Every row gives one point. To make a cloud, some directions were put in groups of two or more. Within a group, all points are equally far from the middle, so they leave a hole (a ring in 2 directions, a hollow ball in 3). The other directions are filled evenly. Then the cloud was stretched, turned, moved and blurred a little. Count the holes, and give their numbers of directions, smallest first.

Cloud:
[[-67  46]
 [  4   6]
 [-52  16]
 [-42  43]
 [ -3  12]
 [ 24  18]
 [ -3   7]
 [-42  10]
 [ 50  -1]
 [  8  52]
 [ 53  -6]
 [-14  23]
 [-13 -55]]
Holes: 0

Cloud (26 x 4):
[[  9 -23  61   2]
 [ -6  41 -17 -14]
 [ 16   3  16 -48]
 [ 36   3   8 -24]
 [ 19  27 -59  48]
 [ 13 -23  51 -21]
 [-51 -22  24 -36]
 [ 28 -11 -49 -18]
 [-36   1  63 -15]
 [  4 -22  25 -55]
 [-16  -5 -57 -50]
 [-17  21  38 -52]
 [  0  34 -56  21]
 [  9  -7  -8 -63]
 [-67  21  31  -7]
 [  7 -36  -2  -5]
 [ -5  41  -7  15]
 [-25  35 -61  -6]
 [ 15  16  46  16]
 [ -7 -34  23   3]
 [-33  38 -53   1]
 [-17 -10  53 -58]
 [ -9   8  34 -65]
 [-48  20  55 -18]
 [ 41  -2 -46  -9]
 [-12  15 -69 -34]]
Holes: 1 (3)

Cloud, 49 rows:
[[ 42 -28 -37  47 -11  59]
 [-25 -39 -37  22  40  27]
 [ -3 -56  28 -57  39  21]
 [  2 -29  23   1  29  71]
 [ 62 -11  26   5   4  56]
 [  7  16 -40  26 -21  43]
 [ 50 -57 -56  10  -2  -1]
 [ 13   0  14 -25  30 -46]
 [-19 -20 -36  -4 -16 -15]
 [ 64 -28  13 -20   6  -5]
 [-18  23 -56   9   4  13]
 [ 27   5 -19  14  64  14]
 [ 11 -72  16  -1  40   5]
 [-44 -39 -24 -34  25 -11]
 [ 47 -26  19 -39  15  13]
 [ -2  26  26 -20 -10  -7]
 [ 51 -29 -62  -2  35 -63]
 [-39 -41 -27 -39  26  20]
 [ 37 -61 -46  10  29  49]
 [ 41 -75 -38  11  17  17]
 [ 69 -14 -24 -32 -10 -34]
 [-15   2 -20  29  14 -48]
 [ 78 -52 -27 -15  25  54]
 [ 39 -10 -65  13  45  24]
 [-14   2 -26 -60  -4  22]
 [-34 -11 -51  -9 -33   7]
 [ 60   2 -34 -29  -7  10]
 [ 49 -14  23 -31  41 -37]
 [ -2 -34 -50 -53  63  -1]
 [ 16 -35  10   5  -4  -6]
 [ 95 -27  -8 -28   3  -4]
 [  0 -43  42 -31 -15   5]
 [-52  -6 -30 -19  -5  29]
 [-35  10 -58  23  28  14]
 [ 44 -62 -38  -7   3 -17]
 [ 27 -14  65  14  14  64]
 [-23 -10 -12 -31  24 -42]
 [ -7   7  26   6  41 -15]
 [-44  -3  -9  -7  36  14]
 [ 43 -19 -11 -49  34   5]
 [ 16   7   9 -20  37 -30]
 [-44   5  19 -22  -1  54]
 [ 64  -9 -17  34   1  47]
 [-18 -48  25 -29   3  44]
 [ 36 -15 -51 -48  40 -31]
 [ 21 -28  15 -15  27  95]
 [ -4 -38  -3 -47  18   8]
 [ 66   0  -6  21  -6  43]
 [  0 -33   7 -12 -31   9]]
Holes: 0

Cloud, 90 rows:
[[  6   5  60  -8  11   9  19  38 -17]
 [ -1   1 -36  39   2 -65  22  17 -11]
 [-12  39 -18 -19   5 -45 -10 -20 -23]
 [  4  16 -27  32  28   6  27  60  26]
 [-19 -26 -47  16  56 -55  19 -12  10]
 [ 45  -2   2  58 -18   1 -24  26 -56]
 [ 15 -10   6 -56  16  13   5  13 -27]
 [ -2 -22   7  -8  60 -43 -24 -29   4]
 [ 12 -21 -54  12  32 -16 -51   6  19]
 [ 52  -3  13  30 -16 -51 -44  16  27]
 [ 36  27 -37  73 -26 -16  -2  38  40]
 [ -4 -31  47 -41 -10 -10  -5  13 -19]
 [ 47  43   9   2  32  21 -11  39  30]
 [ 16 -17 -50  24  57 -27 -33   3 -17]
 [  6  50 -14 -28  43 -54   1 -26 -21]
 [ 27   2 -29  -7  71 -18 -41  45 -17]
 [ 22 -32 -24   5  75  34   3   6  20]
 [ 12 -52  37  18  19  -5  33  -4  67]
 [ 11 -37 -14  -9 -32 -41  14  -2  33]
 [ 34 -39 -41  10 -14  12  -7   7  -1]
 [ 12 -36  24  -8  35  -7 -42 -26  17]
 [ 59 -21  15 -28  18   0 -19 -16  -8]
 [ 23  18  34 -25  39   1  25  11  34]
 [ 47  64   8  25   2 -47 -44  35 -20]
 [ 36 -22   7 -15  -8 -37  17 -18  40]
 [ 31 -32 -26  66 -52 -33  -8  19   1]
 [ -3   8 -23  23  22 -43  59 -23  18]
 [-22 -59  33  46   8 -22  12 -20  -8]
 [ 35  26  -6  25  43 -10   2  21  61]
 [  3   9 -45 -31  13 -21 -32  -3 -29]
 [-14 -40  28   9  32  15  50  26  31]
 [ 49   9  -2  27  20 -32  -2  45  39]
 [ 14 -13  -6 -23  -7  21  34  26  21]
 [ 48   0  37   7  -1 -14 -54   6 -44]
 [-41   4  -6 -28  39   4 -13  49 -40]
 [ 25 -36  34  52 -67 -21 -17  17  14]
 [  1 -31   5  27  47 -60  15  -6  50]
 [ 13 -43  33   5  95   7   5   3  34]
 [ 62   1 -30  -9   2 -19 -30   3  41]
 [-16 -38   5 -51  67  30 -16  30  27]
 [-37 -17 -12 -32  21 -50   8 -10   6]
 [ 28  57 -38 -29 -11 -27   1  33  36]
 [ -1  21 -36   1 -39 -25  35  24 -32]
 [ 11 -58 -50  47  -3  -5  17 -13  25]
 [-10   0 -30 -52   8 -21  25  -9 -17]
 [ 52  43  12 -13  10   4 -25 -16 -67]
 [  8 -39  60 -12   4  19 -33  -3 -11]
 [-14 -50 -22   0 -32 -13  15   3  52]
 [  2 -42 -28  58  56  10  -1  35   1]
 [ 37  12  46  38  -5  29 -10   2   7]
 [ -6  -5 -41  41  24 -60  -6  -4  33]
 [ 27  36 -36  -3  22 -63 -25  -8 -34]
 [-12   8 -18 -37 -10 -17  20  45  -4]
 [ 50  54  11 -18  -7 -20   7  37 -47]
 [ 22  33 -27 -14   2 -46   5 -22  43]
 [ 48 -23  53  30  -7  -3   7 -19  13]
 [ 57 -24 -31  30  23 -37 -16 -21  -8]
 [-31 -57  15  15  26  -1  47 -12 -13]
 [ 26  52 -87  14   8 -16 -22  33  -6]
 [ -1  11 -28  77  -3 -35  33   9  17]
 [ 26  50  13 -39  23 -19 -55  22 -43]
 [ -5  46 -37   2 -54 -21 -16  15 -41]
 [ 54 -36  16  27 -39 -26 -13 -16  15]
 [ -1  -2  20   1  -3  49  26   1   7]
 [ -1 -40 -27 -18  66 -30  44 -16  56]
 [-29 -32  33  -9  -2  -2  31 -16 -13]
 [-24 -14  -3  44  21  31  35  18  -2]
 [ -9 -11  -6  30  -1 -35  25 -30  36]
 [ 37 -35  21  73 -16 -32 -31  -9  20]
 [ 28   7 -46  70   3  12 -11  21 -16]
 [-17 -45  21  26 -45 -11  17  29  47]
 [-49 -14 -16 -31  32   0  30  20  36]
 [ 22  22 -63 -13  41  17  43  -6  23]
 [  8 -40 -37 -22  45  -9  20   2 -24]
 [ 48 -27  25  19 -35 -21 -10 -24   6]
 [ 34  27  27  60  13   6 -15  51 -37]
 [ 38   0 -52 -25  32  -1  27 -15  31]
 [ 11  22 -65  49  10  -4 -24  44   5]
 [ 13  32 -22 -41  80 -22   6  -2 -49]
 [ 42  30  -2 -19  60  39   5 -11 -13]
 [ 27  26  -7   1 -40   1  15 -27  23]
 [ 36  -7  18  -1  65 -46  -3  13  32]
 [ -4  17  28  -7  44  24  45  10  18]
 [ 21  39  32 -41  41  -7 -28  15 -64]
 [ 18  11 -69 -36  38 -18 -14  -2  -8]
 [ 50 -15   3  15 -25  30   6  16  33]
 [ 32  -8 -33  32  49 -11 -39  31 -32]
 [ 36  -1 -36 -14  65  21   1  17 -17]
 [ 23 -28  43   2  20 -38 -32  -9  42]
 [ 88  39  16  20  -1  13 -20  11 -15]]
Holes: 1 (8)

Cloud, 106 rows:
[[ -1  -6  -1  33  83  24  -6 -54  10]
 [ -5   2 -25 -20  12  35   3 -24  43]
 [ -7   4   0 -21  40  29  37  40  56]
 [-32  56  20 -32 -27 -63  21 -53 -35]
 [ 12  19  24 -72  -9   0  33  31  31]
 [ 15  40  -4 -35  26  36  13 -14  73]
 [  2 -15  29  -6  13  -6 -42 -32  19]
 [-23  30  15 -51 -52 -18   3  -3  -4]
 [ 20  30  29 -34  18 -15  31  41 -20]
 [ 18   0 -47 -38 -18 -19  26  24  10]
 [-61  17  33 -38  26  17   1  24  45]
 [ 15  23 -23 -25  12   0   0  36  12]
 [ 11  17  36 -16  -6   1   5  34  21]
 [ -9  23  15  23  13  17 -29   2  45]
 [-19  15  27 -64 -35 -44   7 -72  18]
 [ 35 -44   5 -53 -29  -3  46  36  45]
 [  2  50  16 -17  53   8 -59 -21  -5]
 [ 73 -12 -12  -5  21  43   6 -15  41]
 [-14  14  -8 -15  49  73  29  15  70]
 [ 18  64   7 -28  39 -27  25  -9 -32]
 [ -1  23  -4  11  10  37 -19 -37  12]
 [-46   6  35 -83 -55  11  24  -6  82]
 [ 34 -19 -10  52  11 -31  31 -22 -11]
 [ 62  -2  27 -24  49 -38  -5  -3 -24]
 [-30  19   6 -50  36 -65  44 -13   1]
 [-14 -39  18  -4 -28 -59 -15  -5  48]
 [ 82  14 -55 -15  29   3  34  25 -57]
 [-47  28  37 -29  15   5   8  32  14]
 [ 47  27  15 -33  35 -30  10 -55 -31]
 [ -9   1 -16  71  45 -28   1   7  22]
 [ -3  30 -56   0 -23 -41  19   1  44]
 [ 41 -50  19  -3   8 -26 -24  -3   9]
 [  4  32 -21   9   4   9  47  22  49]
 [ 21  26  39 -12   7  70  20  21  13]
 [ 50 -67   5  -5  17  -6  17 -11 -24]
 [ 48  42  -6 -34  41   3  -5 -51   1]
 [ 50  -7 -32   9  16  22 -48  -9  29]
 [ 59  11 -30  26  21  -1  -7   0 -28]
 [-16   8   8 -34 -44 -18  -7 -79  54]
 [ -7  12 -25 -51  50 -14  17  14  38]
 [-44   1  45   5   6 -20 -39 -61  24]
 [-11  36 -33 -56  43  10  51   5  37]
 [-44  18   3 -64 -35 -12  15  18  80]
 [ 20 -18   9 -25 -40 -19 -29 -18  32]
 [ 29  10   2 -29 -34  75   8   1  13]
 [ 29 -17 -13 -30 -32  58  20  43   6]
 [-34  19   6  -1 -35  17  -7 -14  52]
 [ 10   5 -19   1   2 -30   3  34  43]
 [  2 -31 -44  -6  50 -43 -40 -46   5]
 [ 62  47 -30 -11  27   4   4  -3 -24]
 [ 41 -24 -32 -23 -32 -79  -6 -43 -10]
 [ 29 -14  -2 -42 -26  24  14 -30 -15]
 [ 32 -39 -14 -64 -15 -17  18 -39 -33]
 [ -2 -38 -26 -33   9 -51   9 -19  -8]
 [-12   5 -26 -14  -4 -37   5 -22  50]
 [-38   2  -8 -47  24 -29 -23  26  72]
 [ 58 -10 -37 -37 -48 -24 -16 -73 -16]
 [ 24  33 -26 -17  23 -58 -16 -46  23]
 [ -5 -53  14 -10 -15  38  15 -59  33]
 [ 40   3  16 -49  34 -15  -4  23  72]
 [-26  -5  11  -8  57 -42 -53 -25  13]
 [-16  -1  12 -75   1  -9  51   5  28]
 [ 45  -3  25 -45 -13 -12  38  32  34]
 [ 23 -32 -16 -40 -16 -32  58  -6 -20]
 [-12  12  14  12  21  31  27  18  -3]
 [ 57  17 -25  -9 -40  -8  46 -20   4]
 [ 27  44 -22  35  -7 -47  16 -38 -44]
 [ 39 -16 -16 -32  28  25  -3   2  52]
 [-27  35  22 -28   2 -55   0 -12  -7]
 [ -1 -36  22   1  30 -50  26 -15 -16]
 [  6   9   9  12  79 -29   8  15 -20]
 [-40 -19   2 -32  43  17 -29 -14  57]
 [ 24 -23  -5 -12  23  10 -25 -32  10]
 [ 65  34 -27 -18   3   9 -39 -41  -5]
 [-39  33  63 -14  11  33 -30 -13  21]
 [ -5   8  57 -13  47  15 -36  -8  39]
 [-27  -5 -21  20 -19 -17   6 -62  26]
 [ 44 -19 -25  -9   9  -9 -34 -52  13]
 [ 36  14  -5 -72  67  52   2  26  13]
 [  8  17  14 -33  66 -46  10   7  32]
 [-26  10  39 -44 -35 -12 -29   1  23]
 [  4 -43  16  22 -22   6  23  19  41]
 [ 39 -14 -26   7 -17 -27 -21 -36  14]
 [ 45 -33 -31 -16 -23 -13  14 -29 -47]
 [ 45  22 -20 -10 -21 -12   4 -36  18]
 [ 14 -16  35 -34  -1 -29  33   2 -53]
 [ 61  -9 -33 -42 -37 -17 -22 -80 -21]
 [ 25 -20   0  -5   4   4 -48 -61   9]
 [ 53 -17   3 -66 -24 -33  25 -42 -12]
 [ 50 -12   9  17 -37  22  22 -10 -24]
 [ 26 -25  -9 -76 -48 -47  37  10  -3]
 [ 43 -51  -9   7  23  17 -25 -52  28]
 [ 46 -33 -12 -36 -39  33  46  14  71]
 [ 13   0 -16 -22   1 -36  -2 -85  42]
 [-13  52  16  13  31  -5 -39 -77 -18]
 [ -4  27 -34 -21  12 -36 -18 -52   9]
 [ 45 -12   8 -24   2 -10   8 -52  -8]
 [ 59  13 -16 -28  28 -79  -5 -36 -21]
 [-40 -13  36 -24 -23  33 -22   7  79]
 [ 39   9  15 -14  46  59   2   9  10]
 [-70  20  34  -4  35 -57  -3 -23 -34]
 [ 24 -23  24 -13 -23   9  48  30  47]
 [  7 -45   7 -48   6 -28  12 -38  21]
 [ 46  -6 -27 -43 -62  19  53  13  21]
 [ 24  -5   5 -42  95  -2 -27 -10 -15]
 [ 73 -23  -6 -35  10  49   7  -5  33]]
Holes: 0
